Each row is a point. Each copy is the shape, with its points in the same order, turned, moved and blurred by noise. Say if it was mirrored as well.

Shape (7 x 2):
0.08,-0.68
0.64,-1.15
-2.23,0.21
3.93,1.77
1.43,-1.26
0.27,-4.29
-0.47,-1.09
Copy 1:
1.15,-0.33
1.38,-0.13
-0.55,-2.42
-0.23,3.76
1.79,0.64
4.48,-1.47
1.32,-1.07
Copy 1 is: only turned
Copy 2, 7 rows:
1.79,0.27
2.17,-0.46
1.88,2.64
-1.67,-2.53
2.09,-1.17
5.19,-1.04
2.30,0.60
Copy 2 is: mirrored
Copy 3 (7 x 2):
-0.44,-0.49
-0.03,0.39
-2.38,-1.94
3.89,-1.56
0.76,0.40
-1.41,3.29
-1.33,-0.13
Copy 3 is: mirrored
Copy 4:
0.39,-0.95
-0.05,-1.76
1.29,0.98
-4.88,-1.82
-0.29,-2.80
1.94,-4.02
0.86,-1.05
Copy 4 is: mirrored

Shape:
-1.55,-4.13,2.44
-0.06,-0.54,0.99
-1.06,2.16,-0.89
1.24,1.07,1.86
-0.83,-1.99,-0.85
-0.51,4.87,0.62
1.01,-1.69,-1.71
1.09,-1.77,-1.26
-0.91,-1.19,4.14
Copy 1:
-2.92,-2.07,4.17
-0.58,-0.07,1.47
0.19,0.60,-1.44
1.98,-0.29,1.67
-2.09,0.86,1.93
2.75,-0.25,-2.73
-1.26,2.76,1.90
-1.04,2.30,2.17
-0.10,-3.27,2.93
Copy 1 is: mirrored
Copy 2, 9 rows:
2.11,-3.04,3.59
0.97,-1.04,0.21
-1.11,1.46,-0.80
2.03,-0.38,-1.64
-1.04,-2.07,1.34
0.38,3.60,-2.61
-1.52,-2.91,-0.44
-0.98,-2.91,-0.40
3.96,-0.73,1.84
Copy 2 is: only turned
Copy 3:
-3.33,0.57,4.05
-0.04,0.31,2.07
1.80,-1.15,-0.41
2.32,1.15,1.58
-1.93,-0.01,0.16
5.14,-1.40,-0.03
-1.58,1.74,-1.29
-0.81,1.81,0.06
0.47,0.69,5.12
Copy 3 is: mirrored
Copy 4, 9 rows:
-3.64,0.24,-3.10
-1.69,-0.03,-0.66
1.51,-0.87,0.37
-1.37,-0.03,2.11
-0.82,0.88,-1.76
2.20,-2.04,3.11
-0.09,2.82,-0.71
-0.73,3.11,-0.92
-4.00,-1.95,-0.15
Copy 4 is: mirrored

Shape (9 x 4):
-0.06,-2.15,-1.38,-3.64
0.88,0.91,3.64,0.92
0.55,1.29,0.71,-0.02
-2.32,4.67,-0.37,0.04
0.69,-1.96,2.16,1.17
3.96,-0.53,1.35,-1.30
1.83,0.14,2.66,-0.14
1.18,-2.69,-0.18,0.90
1.23,-1.02,2.12,-1.22
Copy 1 (9 x 4):
2.18,-1.29,0.05,-3.48
-0.42,2.50,1.29,2.35
-0.46,0.84,-0.76,0.80
1.16,-0.09,-4.40,3.19
-0.76,0.16,2.94,0.84
-1.63,2.66,0.97,-2.18
-0.68,2.31,1.23,0.47
-1.60,-1.41,2.11,-0.97
0.36,1.32,1.63,-0.48
Copy 1 is: mirrored
Copy 2, 9 rows:
-2.20,-1.13,2.42,0.88
1.99,2.47,-0.05,-3.36
1.48,1.84,-0.13,-0.72
0.28,3.44,-3.94,0.86
1.48,-0.50,0.93,-3.30
1.14,2.06,4.02,-1.47
1.13,2.50,1.34,-2.28
2.37,-2.07,1.83,-1.39
-0.13,1.43,2.10,-2.14
Copy 2 is: mirrored
Copy 3:
1.66,-0.91,-4.17,-0.01
1.45,-3.89,2.33,-2.13
1.67,-1.31,0.81,-2.17
-0.45,1.13,1.01,-5.45
0.94,-3.28,1.17,1.12
4.86,-2.74,-0.16,-0.44
2.78,-3.47,0.85,-1.25
1.62,-1.42,0.38,2.12
2.07,-3.39,-0.49,-0.63
Copy 3 is: only turned
